Every row gives one point. The points of each table are mixes of a few directions, plus a little noise. How many directions does each table use, and how many do they share? Where both have some left over, give the other angles between the two spaces (their principal angles), to ten degrees, smallest first.

First (6 x 3)
[[ 0.02 -0.37  0.11]
 [-0.73  0.24  0.10]
 [-0.04  0.57 -0.17]
 [ 0.38 -0.20 -0.02]
 [-0.24 -0.64  0.26]
 [ 0.61  0.41 -0.27]]
Second (7 x 3)
[[-0.08 -0.12 -0.36]
 [ 0.05  0.07  0.21]
 [ 0.19  0.24  0.84]
 [-0.23 -0.28 -0.90]
 [-0.10 -0.13 -0.40]
 [-0.04 -0.05 -0.16]
 [ 0.19  0.25  0.79]]
Directions: first 2, second 1, shared 0; angles 90

First (9 x 8)
[[-0.52  0.11  0.47  0.18 -0.17 -0.24 -0.06  0.10]
 [-0.66  0.26  0.52 -0.15 -0.45 -0.22  0.11 -0.09]
 [ 0.84 -0.10 -0.61  0.47  0.55  0.24  0.00  0.24]
 [-0.13  0.06  0.39  0.12 -0.22  0.53  0.14  0.40]
 [ 0.18 -0.17 -0.09  0.19 -0.06  0.32 -0.18  0.28]
 [ 0.18  0.13 -0.91 -0.17 -0.31 -0.90 -0.42 -0.66]
 [ 0.00  0.34  0.57  0.04  0.35  0.54  0.81  0.31]
 [ 0.34 -0.45 -0.37 -0.45  0.19  0.18 -0.16 -0.24]
 [-0.25 -0.20  0.03 -0.24  0.09 -0.43 -0.21 -0.32]]
Second (7 x 8)
[[ 0.20 -0.38 -0.03 -0.54  0.23  0.43  0.09 -0.15]
 [-0.14  0.38 -0.28 -0.01 -0.46 -0.53 -0.08 -0.29]
 [-0.40  0.16  0.12  0.10 -0.49 -0.34 -0.23 -0.03]
 [ 0.53  0.61 -0.22  1.04  0.30  0.06  0.34  0.58]
 [-0.21 -0.66  0.49 -0.50  0.03  0.69 -0.15  0.13]
 [-0.54 -0.27  0.41  0.00  0.09 -0.43 -0.30 -0.10]
 [ 0.56  0.16 -0.49 -0.10  0.31  0.11  0.32 -0.15]]
Directions: first 5, second 4, shared 4

First (8 x 11)
[[ 0.21  0.16 -0.05  0.04  0.25 -0.21 -0.12 -0.06  0.17  0.36 -0.02]
 [ 0.17  0.24  0.14 -0.08  0.45 -0.28 -0.69 -0.05  0.39  0.45 -0.06]
 [-0.12 -0.20 -0.19  0.10 -0.41  0.26  0.74  0.06 -0.37 -0.36  0.09]
 [-0.10 -0.16 -0.16  0.08 -0.32  0.20  0.57  0.04 -0.28 -0.29  0.04]
 [-0.25 -0.01  0.32 -0.20  0.09  0.06 -0.78  0.05  0.19 -0.21 -0.04]
 [-0.23 -0.45 -0.40  0.21 -0.85  0.52  1.58  0.12 -0.77 -0.74  0.15]
 [ 0.31  0.25 -0.05  0.02  0.41 -0.32 -0.30 -0.09  0.31  0.57 -0.06]
 [ 0.00  0.19  0.32 -0.18  0.40 -0.18 -0.99 -0.01  0.39  0.24 -0.10]]
Second (11 x 11)
[[-0.07  0.19 -0.20 -0.42  0.00  0.26 -0.40 -0.23  0.18 -0.36  0.18]
 [-0.31  0.43 -0.20 -0.28 -0.03  0.35  0.67 -0.08  0.53 -0.37  0.01]
 [-0.13  0.03  0.10  0.06  0.16 -0.15 -0.56  0.23 -0.13 -0.42  0.19]
 [-0.06 -0.48  0.19  0.57 -0.26 -0.33  0.78  0.04 -0.44  0.09 -0.07]
 [-0.21  0.22  0.01  0.38  0.15 -0.15  0.28  0.70 -0.22 -0.53  0.15]
 [-0.02  0.07 -0.09 -0.52  0.05  0.19 -0.93 -0.41  0.21 -0.21  0.17]
 [ 0.56  0.01 -0.14  0.02  0.13  0.01 -0.48  0.28 -0.26  0.62 -0.09]
 [-0.49 -0.53  0.53  0.59 -0.19 -0.51  0.73 -0.13 -0.15 -0.18 -0.10]
 [ 0.38  0.15 -0.48 -0.46 -0.10  0.44 -0.12 -0.29  0.03  0.23  0.05]
 [ 0.42 -0.46 -0.01  0.68 -0.16 -0.32  0.54  0.38 -0.79  0.51 -0.09]
 [-0.07  0.37  0.29 -0.60  0.29  0.18 -0.51 -0.49  1.06  0.63 -0.40]]
Directions: first 2, second 5, shared 1; angles 40

First (10 x 14)
[[-0.89  0.10 -0.19 -0.01 -0.10  0.03 -0.68  0.82  0.11  0.73 -0.05 -0.08
  -0.67  0.41]
 [-0.18  0.07  0.08 -0.13 -0.05 -0.06 -0.02 -0.03  0.12 -0.09  0.33  0.09
  -0.58 -0.30]
 [ 0.38 -0.02 -0.04  0.31  0.31 -0.53  0.05 -0.17  0.50 -0.46  0.34 -0.48
   0.19  0.14]
 [ 0.50 -0.01 -0.03  0.21  0.08  0.10  0.40 -0.19  0.00 -0.22 -0.02  0.07
   0.36 -0.19]
 [-0.44 -0.34 -0.35 -0.65  0.11  0.03 -0.51  0.26 -0.48 -0.05  0.94 -0.47
  -0.16  0.40]
 [-0.06  0.30  0.14  0.67 -0.03  0.12  0.04  0.13  0.46  0.44 -1.30  0.02
   0.53  0.17]
 [ 0.76 -0.01  0.12  0.09 -0.06  0.54  0.76 -0.57 -0.31 -0.32 -0.41  0.36
   0.78 -0.57]
 [ 0.65 -0.03  0.12  0.12 -0.25  0.04  0.49 -0.15 -0.38  0.07 -0.16  0.82
   0.08 -0.14]
 [-0.49  0.20  0.01  0.13  0.08  0.00 -0.25  0.27  0.48  0.12 -0.01 -0.26
  -0.47 -0.15]
 [-0.24 -0.25  0.18 -0.72 -0.10 -0.25 -0.31 -0.40 -0.48 -0.21  0.38 -0.05
  -0.10  0.23]]
Second (10 x 14)
[[-0.21  0.06  0.13  0.01  0.03 -0.02 -0.11 -0.14  0.18 -0.03 -0.37 -0.20
   0.16  0.02]
 [-0.29  0.10  0.21  0.00  0.04 -0.03 -0.16 -0.25  0.26 -0.05 -0.58 -0.37
   0.32  0.04]
 [-0.73  0.42  0.15  0.30 -0.17  0.38 -0.19  0.47  0.48  0.65 -0.76  0.16
  -0.54 -0.32]
 [ 0.33 -0.08 -0.38  0.08 -0.17  0.22  0.27  0.74 -0.38  0.37  0.84  0.75
  -0.88 -0.20]
 [ 0.66 -0.41 -0.09 -0.31  0.19 -0.41  0.15 -0.58 -0.42 -0.67  0.64 -0.24
   0.64  0.34]
 [ 0.09  0.00 -0.18  0.07 -0.09  0.15  0.12  0.41 -0.13  0.25  0.34  0.39
  -0.47 -0.13]
 [ 0.20 -0.19  0.14 -0.20  0.18 -0.31 -0.03 -0.68 -0.03 -0.52 -0.07 -0.51
   0.78  0.28]
 [ 0.84 -0.45 -0.20 -0.34  0.17 -0.39  0.27 -0.46 -0.59 -0.68  0.95 -0.10
   0.49  0.31]
 [-0.51  0.27  0.19  0.17 -0.07  0.16 -0.20  0.11  0.39  0.29 -0.70 -0.11
  -0.11 -0.15]
 [-0.37  0.22  0.03  0.21 -0.13  0.26 -0.07  0.40  0.23  0.42 -0.33  0.20
  -0.44 -0.20]]
Directions: first 6, second 2, shared 2

First (9 x 20)
[[ 0.51  0.36 -0.14 -0.45  0.52  0.12 -0.19  0.21  0.00  0.19 -0.34  0.08
   0.27 -0.51 -0.05  0.32 -0.49 -0.24  0.39  0.40]
 [ 0.01  0.61 -0.35 -0.32  0.50  0.22 -0.54  0.22 -0.10  0.20 -0.35  0.44
   0.22 -0.29 -0.22  0.32 -0.43 -0.21  0.30  0.41]
 [ 0.29 -0.40  0.22 -0.10  0.31  0.21  0.09 -0.06  0.19 -0.09  0.06 -0.02
   0.21 -0.46  0.02  0.17 -0.17 -0.03  0.11 -0.04]
 [-0.32 -0.67  0.35  0.56 -0.44  0.34  0.53 -0.18  0.08 -0.05 -0.04 -0.03
  -0.12  0.19  0.08 -0.27  0.29  0.33 -0.39 -0.72]
 [-0.27 -1.20  0.65  0.77 -0.67  0.36  0.94 -0.32  0.18 -0.16  0.12 -0.30
  -0.21  0.24  0.21 -0.44  0.48  0.47 -0.57 -1.06]
 [-0.01 -0.84  0.40  0.27 -0.31 -0.21  0.42 -0.30  0.20 -0.37  0.60 -0.39
  -0.14  0.13  0.20 -0.23  0.43  0.15 -0.31 -0.33]
 [ 0.24  1.00 -0.51 -0.57  0.28 -0.46 -0.58  0.24 -0.21  0.16 -0.09  0.02
   0.03  0.04 -0.07  0.19 -0.26 -0.35  0.39  0.80]
 [ 0.27  1.01 -0.41 -0.36 -0.10 -0.39 -0.14  0.29 -0.30  0.34 -0.39 -0.17
  -0.12  0.26  0.03 -0.02 -0.16 -0.17  0.27  0.44]
 [-0.70  0.13 -0.24  0.18 -0.10 -0.18 -0.51 -0.12 -0.06 -0.22  0.42  0.37
  -0.12  0.36 -0.16 -0.03  0.29  0.02 -0.19  0.11]]
Second (8 x 20)
[[-0.32 -0.31 -0.48  0.39 -0.59  0.25 -0.25  0.25  0.21 -0.18  0.77 -0.35
  -0.28  0.34  0.36 -0.38  0.00  0.36 -0.68  0.48]
 [ 0.00  0.26 -0.67  0.09 -0.04  0.06 -0.44  0.37  0.21  0.31 -0.09 -0.31
  -0.49  0.02  0.30 -0.27 -0.44  0.20 -0.38  0.41]
 [ 0.23  0.76 -0.11 -0.35  0.45 -0.28 -0.13  0.06 -0.18  0.43 -0.85  0.19
  -0.08 -0.15 -0.18  0.18 -0.27 -0.24  0.43 -0.09]
 [ 0.55 -0.60  1.28 -0.35  0.30  0.16  0.98 -0.51 -0.25 -0.41 -0.09  0.33
   1.01 -0.48 -0.42  0.57  0.41 -0.36  0.82 -0.65]
 [-0.81  0.09  0.22  0.22 -0.58 -0.31  0.03 -0.33 -0.41 -0.49  0.64  0.44
   0.21  0.82 -0.32 -0.01  0.88 -0.06 -0.04 -0.16]
 [ 0.08 -0.16  0.19 -0.04  0.27 -0.05  0.06 -0.14  0.07  0.02 -0.17  0.07
   0.01 -0.22 -0.07  0.09 -0.02 -0.06  0.11 -0.25]
 [ 0.31  0.43 -0.55 -0.10 -0.04  0.17 -0.22  0.45  0.07  0.36 -0.25 -0.33
  -0.22 -0.08  0.26 -0.14 -0.53  0.10 -0.11  0.51]
 [-0.04 -0.46  0.11  0.13  0.24  0.01 -0.04 -0.15  0.27 -0.04  0.05 -0.04
  -0.17 -0.25  0.06 -0.04 -0.05  0.08 -0.16 -0.25]]
Directions: first 4, second 4, shared 2; angles 70, 90

First (8 x 32)
[[ 0.23  0.22 -0.16 -0.65 -0.16 -0.43  0.57  0.49  0.34  0.08  0.39 -0.04
  -0.20 -0.15  0.35  0.48 -0.02 -0.45  0.06  0.49 -0.73 -0.43  0.35 -0.53
  -0.04 -0.40  0.17 -0.80 -0.49  0.03 -0.18  0.28]
 [-0.54  0.03  0.24  0.54  0.31  0.67 -0.44  0.04 -0.23 -0.14  0.05  0.31
  -0.19 -0.11 -0.15  0.01  0.07  0.25  0.05 -0.25  0.69  0.32 -0.27  0.35
   0.01 -0.13 -0.14 -0.07  0.29 -0.07  0.10  0.18]
 [-0.28  0.40  0.15  0.19 -0.08 -0.69 -0.60  0.41 -0.09 -0.22  0.04  0.55
  -0.04 -0.34 -0.24  0.22  0.67  0.01  0.25 -0.60  0.15 -0.52 -0.11  0.21
   0.30  0.13 -0.23 -0.07  0.04  0.25  0.19  0.36]
 [-0.15  0.11  0.41  0.07  0.29  0.33  0.00  0.23 -0.07  0.03  0.25 -0.28
  -0.13 -0.13 -0.09  0.05  0.21  0.04 -0.13 -0.09  0.05 -0.05 -0.16 -0.13
   0.07 -0.16  0.16 -0.31  0.03 -0.10 -0.08  0.02]
 [ 0.56  0.63  0.06 -0.20 -0.11 -0.77 -0.45  0.53  0.50  0.26  0.47  0.16
  -0.04  0.15  0.34  0.44  0.26 -0.36  0.06 -0.49 -0.72 -0.40  0.41  0.15
   0.36 -0.06  0.24 -0.44  0.30  0.00 -0.58  0.02]
 [-0.30 -0.77 -0.59  0.39 -0.14  1.01  0.17 -1.00 -0.37 -0.10 -0.70  0.08
   0.14  0.35 -0.07 -0.52 -0.82  0.33  0.02  0.53  0.83  0.98 -0.11  0.33
  -0.50  0.18 -0.19  0.73 -0.04 -0.03  0.44 -0.16]
 [ 0.02 -0.70 -0.29  0.02  0.02  0.60  0.68 -0.65 -0.15 -0.07 -0.56 -0.19
   0.48  0.12  0.07 -0.41 -0.65  0.36 -0.35  0.53  0.35  0.52 -0.51 -0.10
  -0.24  0.35 -0.55  1.32  0.09 -0.17  0.25 -0.84]
 [ 0.43  0.09  0.13 -0.38 -0.12 -0.62  0.06  0.00  0.05  0.21  0.06 -0.64
   0.02  0.13 -0.11 -0.22  0.30 -0.25  0.01 -0.09 -0.59 -0.41  0.34 -0.28
   0.07  0.05  0.55 -0.39 -0.26  0.13 -0.08  0.13]]
Second (9 x 32)
[[ 0.19  0.06 -0.29  0.51 -0.04 -0.31 -0.58  0.01  0.15 -0.04 -0.16 -0.13
   0.48  0.52  0.20 -0.46  0.56  0.27 -0.36 -0.41 -0.10 -0.56 -0.02  0.18
   0.21  0.01  0.58  0.28  0.43  0.04 -0.15 -0.02]
 [-0.38 -0.22 -0.02  0.78  0.26 -0.88 -0.74  0.12  0.38 -0.31  0.27  0.76
   0.02 -0.23 -0.11  0.53 -0.08 -0.36 -0.30 -1.06 -0.17  0.18 -0.06 -0.31
   0.38 -0.09 -0.20 -0.23  0.71  0.80 -0.08  0.06]
 [ 0.14  0.31  0.30 -0.46 -0.02  0.60  0.42  0.22  0.17  0.28  0.25 -0.18
  -0.49  0.04  0.00  0.29 -0.12 -0.30  0.03  0.40 -0.39  0.41  0.34  0.05
   0.01 -0.19  0.29 -0.33 -0.15 -0.49 -0.15  0.09]
 [-0.44  0.15  0.23 -0.49  0.11  1.32  1.39  0.22 -0.27 -0.06  0.07 -0.20
  -0.12 -0.54  0.14  0.13 -0.03  0.55 -0.16  1.25  0.38 -0.06 -0.28 -0.57
  -0.51 -0.06 -0.53  0.62 -0.83 -0.77  0.65  0.23]
 [ 0.29 -0.27 -0.52 -0.40 -0.34 -0.62  0.11 -0.09  0.15 -0.03 -0.23  0.12
  -0.01  0.19  0.05  0.02 -0.31 -0.47  0.24  0.19 -0.39  0.04  0.14  0.09
   0.08 -0.08  0.05 -0.35 -0.09  0.30 -0.19 -0.21]
 [ 0.17 -0.09  0.05  0.42  0.13 -0.42 -0.79 -0.12 -0.10  0.00 -0.14 -0.19
   0.28  0.31 -0.11 -0.44  0.32  0.10 -0.01 -0.68  0.16 -0.24 -0.22  0.39
   0.26  0.09  0.29 -0.04  0.50  0.25 -0.32 -0.30]
 [ 0.15 -0.38 -0.73  0.13 -0.30 -1.07 -0.32 -0.13  0.24 -0.23 -0.27  0.38
   0.32  0.23  0.13 -0.04 -0.12 -0.30  0.01 -0.27 -0.30 -0.25  0.04 -0.03
   0.17 -0.02  0.03 -0.12  0.20  0.64 -0.10 -0.13]
 [-0.24  0.11  0.80 -0.33  0.42  1.18  0.57  0.07 -0.58  0.11  0.04 -0.64
  -0.20 -0.39 -0.25 -0.24  0.11  0.48  0.16  0.51  0.69  0.11 -0.56  0.07
  -0.22  0.05 -0.35  0.23 -0.35 -0.63  0.13 -0.28]
 [ 0.12  0.34  0.16 -0.17 -0.21  0.21 -0.06 -0.29 -0.14  0.28  0.17  0.08
  -0.28 -0.11 -0.05  0.20 -0.33  0.03  0.39  0.07  0.13  0.37  0.62  0.14
  -0.37  0.30 -0.17 -0.06 -0.43 -0.14  0.21  0.55]]
Directions: first 6, second 6, shared 2; angles 30, 50, 60, 90
